Each row is a point. Each copy is the shape, with its points in the same order, turned, moved and blurred by noise. Some copies are also mirrored. Which?
In the rows, zero is written as 128.

Shape (6 x 3)
[[138  91 108]
 [117 140 166]
 [148  85  48]
 [ 94 179 150]
 [ 97 199 143]
 [166 128 116]]
Copy 1 (6 x 3)
[[127 133  96]
 [140 115 172]
 [101 134  41]
 [107  70 175]
 [ 88  68 183]
 [ 97 151 128]]
Copy 1 is: only turned
Copy 2 (6 x 3)
[[109 104 108]
 [157 118 161]
 [ 56 123  72]
 [153 161 173]
 [162 177 170]
 [139 134  84]]
Copy 2 is: only turned

Shape (9 x 4)
[[ 85 217 108 138]
 [152 145 140  56]
 [121 140 135 192]
 [137 156 137 161]
 [147 114 130  62]
 [ 67 221 121 140]
 [108 113 129 153]
 [128 134 173  59]
 [131 110 123 139]]
Copy 1 (9 x 4)
[[ 47 154  79  93]
 [ 86  60 156 128]
 [135 183 125 117]
 [117 161 141 109]
 [113  55 148 136]
 [ 40 159  70 106]
 [141 143 110 136]
 [ 85  75 153 170]
 [151 124 131 122]]
Copy 1 is: only turned
Copy 2 (9 x 4)
[[ 56 170 179 137]
 [156  89 139 172]
 [120 172 126  59]
 [124 164 154  87]
 [155  83 112 164]
 [ 40 156 182 126]
 [121 161  99 101]
 [135  55 119 144]
 [146 152  97 113]]
Copy 2 is: mirrored

Shape (7 x 4)
[[124 123 130 113]
 [ 96 114 129 151]
 [142 116 100 143]
 [135 211 230 139]
 [130  93 145  82]
 [127  89 145 148]
 [100  83 107 103]]
Copy 1 (7 x 4)
[[116 146 125 136]
 [142 149  81 144]
 [154 150 120 105]
 [103  21 122 191]
 [ 77 160 128 124]
 [116 140  82 108]
 [115 196 109 128]]
Copy 1 is: only turned
Copy 2 (7 x 4)
[[130 119 127 129]
 [123 120 171 150]
 [154 152 143 137]
 [  8 136  85 180]
 [126  92 124  91]
 [116 135 168 114]
 [163  89 154 114]]
Copy 2 is: only turned
Copy 3 (7 x 4)
[[105 129 132 114]
 [101 177 128 110]
 [142 142 120  99]
 [ 80 134 107 249]
 [ 75 103 123  93]
 [ 99 156  90 100]
 [ 92 139 143  65]]
Copy 3 is: only turned

Shape (9 x 6)
[[129 152 162 137 176 149]
 [171 156 125 170 173  93]
 [ 85 138 119 155 194 108]
 [140  78  91 149 178 168]
 [173  95 101 153  79 180]
 [165 164 150 153 100 195]
 [ 73 112 163 112  90  81]
 [120  98 148  82 119 121]
 [154 103  72  78  76 114]]
Copy 1 (9 x 6)
[[127  90 118  65 130 128]
 [156 167 149  69 130 129]
 [130 142  74  97 123 102]
 [208 101  90 117 145 165]
 [158 101 166 152 169 205]
 [106  79 165  81 160 207]
 [ 79  97 135 178 145  80]
 [132  64 145 156 119 107]
 [154 108 175 206  94 160]]
Copy 1 is: only turned
Copy 2 (9 x 6)
[[144 123  63 154 186  94]
 [196  98  74 185 121 104]
 [123 139  40 151 117  79]
 [120  67 104 124 135  43]
 [146  61 154  83 146 130]
 [180 101 116  92 206 134]
 [ 77 151  95 151 121 180]
 [ 80 121 118 164 152 134]
 [112 118 199 146 109 124]]
Copy 2 is: only turned
Copy 3 (9 x 6)
[[130 139 197 148 138 145]
 [129 154 165 136  76 106]
 [ 99 118 149 175 110 172]
 [168 124 140 103  96 216]
 [167 131 125  26 141 151]
 [137 173 187  56 169 119]
 [113  49 113 145 166 109]
 [165  90 125 137 172 128]
 [177 125  55  91 162 120]]
Copy 3 is: only turned
Copy 4 (9 x 6)
[[101 120 113 122 121 189]
 [147 147  57 141 140 180]
 [ 78 108  65 147 124 136]
 [108 145  88  58 124 114]
 [167 186 153  84  93 113]
 [135 180 165 118  85 188]
 [141  72 150 185 116 102]
 [137  95 162 128 152 122]
 [169 167 164 129 181  77]]
Copy 4 is: only turned

Shape (12 x 6)
[[204 121  92  77 191 107]
 [113 139 168  90 183 152]
 [117  98  84  90 111 147]
 [130  81 146 138 120  71]
 [189  89  74 153 122  75]
 [203 125  80 151 172  87]
 [169 171 154 151 153 133]
 [118  88  79  87 183  86]
 [107 177  84 100 160  83]
 [128 116 165 103 130 138]
 [132  83  85 139 122 151]
 [140 148 155 168 159  94]]
Copy 1 (12 x 6)
[[165 104 123 205  77 192]
 [147 138  57 151 159 183]
 [146 121 130 105 100 126]
 [118 153 147 186 152  95]
 [ 99 107 187 198  85 120]
 [ 87 107 162 214  87 178]
 [ 83  83  90 185 152 174]
 [164 175 158 158 100 170]
 [141 120 168 132 161 203]
 [141 120  78 152 153 126]
 [100 133 123 124  86 121]
 [ 78 124 116 194 173 161]]
Copy 1 is: only turned
Copy 2 (12 x 6)
[[186 192  81  36 150  85]
 [ 89 154 142  46 115 110]
 [153  85  83  64 118 143]
 [145 100 124 115 178  80]
 [207 127  64 132 156  79]
 [189 185  65 119 137  75]
 [137 188 141 120 106 109]
 [131 124  47  51 172  92]
 [108 169  65  93 169 160]
 [127 119 153  72 128 113]
 [157  87  80  95 102 101]
 [111 165 131 138 138  88]]
Copy 2 is: mirrored
Copy 3 (12 x 6)
[[188 126 148  58 179 174]
 [ 84 114 149 109 152 199]
 [151 109 118 172 190 141]
 [116 189 122 123 164 107]
 [204 171 141 116 150  97]
 [210 165 147  93 120 137]
 [124 106 143 108  87 145]
 [169 164 121 118 198 189]
 [163 138  73 116 122 197]
 [ 85 117 131 130 164 140]
 [161 140 161 183 169 135]
 [121 166 133 107  94 137]]
Copy 3 is: only turned
Copy 4 (12 x 6)
[[129 190 151 111  47  69]
 [103  88 171 152  70 114]
 [128 160 168 145 166 101]
 [174 143 124 125  97 166]
 [157 212  94  88 107 134]
 [124 200  79  92  72 102]
 [ 78 116 119  91  71 128]
 [168 166 134 167  93  78]
 [152 108 107 115 117  56]
 [117 108 165 128  94 149]
 [110 185 125 146 141 141]
 [126 114  86 112  73 145]]
Copy 4 is: only turned

Shape (12 x 8)
[[110  68 121 161 146  98  86  95]
 [191  99  93 112 115 148 107 130]
 [128 192  97 106 137  59 143 118]
 [119  70 168 128 137 121 118 125]
 [109  41 141 155 165 104 150 111]
 [ 77  83 163 156 109 103 154  56]
 [ 74  87 158 112 165 115 126  80]
 [ 93 209 135 133 131  48 126 156]
 [200  67 127 117 108 108  99 136]
 [176  78  85 136 102 163 127 152]
 [163 194 138 152 159  90 127 126]
 [137 196 113 114 137  45 163 125]]
Copy 1 (12 x 8)
[[175 124 157 118 141 141 196 112]
 [181 181 147 178 103 115 129 138]
 [141  80  83 112  77 169 132 187]
 [147  98 157 155 159 117 142 112]
 [167 111 163 102 181  85 159 113]
 [119 102 166 112 206 152 170 166]
 [160  89 150 107 183 177 135 108]
 [104  43  87 114  62 167 152 152]
 [190 133 155 201 107  87 167 133]
 [159 190 165 151  92  79 129 135]
 [124 106  53 131  91 142 151 145]
 [133  69  57 121  83 142 124 191]]
Copy 1 is: mirrored
Copy 2 (12 x 8)
[[106 108 150  71 129 197 134 135]
 [ 93 153 143 181  87 159 146 135]
 [144 168 115  84  86  68 161  90]
 [ 85  94 122  99 105 157 157 174]
 [ 76  57 161  81 108 165 157 137]
 [ 79  64  87  58 140 154 169 109]
 [ 74  72 107  54 106 143 110 142]
 [176 156 104  64 115  58 168 138]
 [ 78 153 146 152  82 183 188 161]
 [111 110 156 200 103 170 157 137]
 [110 179 140 103 142  65 167 136]
 [134 167 117  76  88  52 184 100]]
Copy 2 is: mirrored

Shape (12 x 8)
[[122  73 116 161 145  96 118 160]
 [123  89 134 117 119  77 109 101]
 [125  89 123 168 139 153 188 114]
 [209 147 115 105  97  77 127  96]
 [110  93 116 112 141 131 122 241]
 [109 140 117 122 176  78  89 112]
 [133 205  99 116 114 151  98 145]
 [109 119 129 149 112  82 136 112]
 [120 100 150 100 111 151 109 104]
 [122  80 113 108 115  99  90  94]
 [128 139 227 146 160  76 116  95]
 [168  85 101 124  98 100 249 112]]
Copy 1 (12 x 8)
[[139 198 118 164 122 105 101 114]
 [ 78 150 109 156 126  75  99 142]
 [155 111 141 165  98  93 106  63]
 [126  92  85 121 140  60 121 198]
 [160 182 150 166 193 176  79 118]
 [ 95 174 163 132  95  94  87 180]
 [132 113 185  86 143 136 152 168]
 [ 97 143 131 175 117  80 132 135]
 [ 77 115 120 116 125 122  97 110]
 [ 72 158 112 115 132  74  92 124]
 [ 73 126 106 184  43 132 110 185]
 [164  60 117 209 158  35 102  92]]
Copy 1 is: only turned
Copy 2 (12 x 8)
[[143 101 155 118 183 122  85 122]
 [155 162 167 110 140 133 100 100]
 [162 103 140 177 121 116 101 178]
 [178 166 157 124 111  70 156  54]
 [129  58 136  92 229  86 137 150]
 [ 89 159 185  86 128 101  88 107]
 [ 64 123 117 135 132  77 174  81]
 [134 150 179 155 142 122 117 102]
 [138 141 119 107 121 160 149 134]
 [156 167 140 105 155 153 107  98]
 [134 113 246  96  71 138 129 105]
 [223 157 150 196 148  45 127 164]]
Copy 2 is: only turned
Copy 3 (12 x 8)
[[118 145 173 191 138 158 155  90]
 [127 161 190 135  94 134 154 112]
 [201 154 135 159 168 136 130 106]
 [111 137 122 117  31 121 117  96]
 [ 69  96 174 203 204 102 135 102]
 [109 117 179  96 121 190 144 102]
 [ 84 117  98 122 131 151  93 172]
 [119 179 155 124 119 155 153 100]
 [145 148 174 121 119 102 130 167]
 [126 158 201 136  88 142 136 135]
 [141 127 149  57 125 141 228 103]
 [178 209 121 163 115  95  81  44]]
Copy 3 is: mirrored
Copy 4 (12 x 8)
[[166 124 144 146 108 135 108 175]
 [174 155 109 104  87 125 110 123]
 [102 123 115 174  99 171 145 134]
 [111 179  44  95 115  75 109 140]
 [184 114 146 136 203 154 121 194]
 [197 147 122 125  99  78 171 142]
 [129 155 116 131 192  60 176 110]
 [136 136 131  98  87 126 138 127]
 [167 136  99 142 136 133 114  77]
 [183 175 118 124 100 116  97 112]
 [174  57  80  97  64  88 155 107]
 [ 67 168  59 116  99 208 131 166]]
Copy 4 is: mirrored

Shape (15 x 9)
[[110 120 100 132 103 130 115 127 152]
 [ 91 175 162 153  87  99 124 120 156]
 [141 164 173 139 153 144 149 133 163]
 [103  79 145  77 103  71  70 100 111]
 [ 83  58 116 117 144  95 194 105 118]
 [150 166 107 185 143 177 120 168  65]
 [128 107 118 137 147  84 142 173 103]
 [162 122 117 203  84 117 116 195 117]
 [172 171  65 156 137 116 151 146  61]
 [110 115 148 115  98 145 159 143 142]
 [116 123 127 198 105 163 144  90 126]
 [167 159 198 126  72 148  86  79 126]
 [143 170  96 187 126 117 185 150 104]
 [170 121 100 125 128 186 149  93 113]
 [156 164  66 102  55 183 103 183  41]]
Copy 1 (15 x 9)
[[114 102 160 149 131 108 101 127 129]
 [146 135 154 131 122  46 124 165 160]
 [114 168  93 152 134  83 133 173 106]
 [201  57 172 143 152 117 169 123 106]
 [151 146 199 146 141 195 140 172 111]
 [131 157  62 116  66 131  77  89 130]
 [172 116 113 163 113 163 107 158 139]
 [154 105 113 172  49 103  48 142 129]
 [131 116  73  76  92 165  70 141 146]
 [111 132 151 160  98 114 151 155 118]
 [121 172 165 115  98  98  81 124  93]
 [140 107 122  98  99  24 151 138  65]
 [123 159 108 105  85 141  66 172 154]
 [ 83 131 116 102 111 141 112 123  64]
 [ 91  57  86  95  26 134 122  71 154]]
Copy 1 is: only turned
Copy 2 (15 x 9)
[[136 162 105 139 143 100 147 139 136]
 [ 99 147 105 170 192 151 131  91 137]
 [103 119 145 132 155 144 115 108  81]
 [143 152 160 217 115 104 128 126 213]
 [152 190 169 174  84 166 201 123 126]
 [ 79  94  67  97  68 112 138  81 117]
 [ 79 171 155 150  85 117 148 100 129]
 [ 89 174  90 105 108  64 107  44 136]
 [ 73 112  80 148  77  62 198  89 106]
 [144 160 111 163 122 147 119 122 107]
 [163 133  87 106 137 147 165  79 124]
 [169  68 115 173 176 105  90  75 140]
 [ 73 141  82 126 110 110 192  71  81]
 [171  94 105 132  87  91 161 123  98]
 [106 119  18 183  60  47 109 119 133]]
Copy 2 is: mirrored
Copy 3 (15 x 9)
[[146 118 140 118 150 126 134  95 182]
 [198  95 105 143 142  86 121 146 179]
 [128 113 123 138 127 121 138 197 144]
 [163 130 108 171 154  83 121  35 102]
 [129 174  52  85 127 156 111  81 138]
 [100  49 156 146  56 172 118 135 190]
 [140 115 123  93  66 125 124  87 129]
 [202  93 181 119  57 167 146 118 176]
 [ 96 106 151 125  35 137  83 110 204]
 [143 133  95 127 127 125 173 124 171]
 [158 107 116 151 137 188 107 137 198]
 [157 117 145 247 149 110 146 140 163]
 [146 110 121 108  55 148  98 153 206]
 [ 71 142 136 163 128 167 128 122 191]
 [ 91  70 162 173  53 123 173  50 245]]
Copy 3 is: only turned
Copy 4 (15 x 9)
[[116 163  78 110 129  96 122 148 105]
 [130 110 137 108 162  66 147 167  95]
 [137 146 177 129 124 101 150 132 144]
 [138 102  53 133 117  87 113  75  55]
 [154 134  77 131 132 207 124 132  91]
 [ 98 163 102 179 169  82 101 156 217]
 [118 123 107 161 122 135  69 142 120]
 [148 156  99 164 128  59  59 203 153]
 [ 99 131  94 121 172 114  51 138 208]
 [139 128 103 120 101 119 158 160 127]
 [166 178  93 127 190 103 148 160 143]
 [176 118 113 107 137  17 167  97 148]
 [124 134 129 120 176 128  85 184 183]
 [143 183  78 100 134 118 136 101 192]
 [ 72 109  12 130 112  54 102 158 227]]
Copy 4 is: mirrored
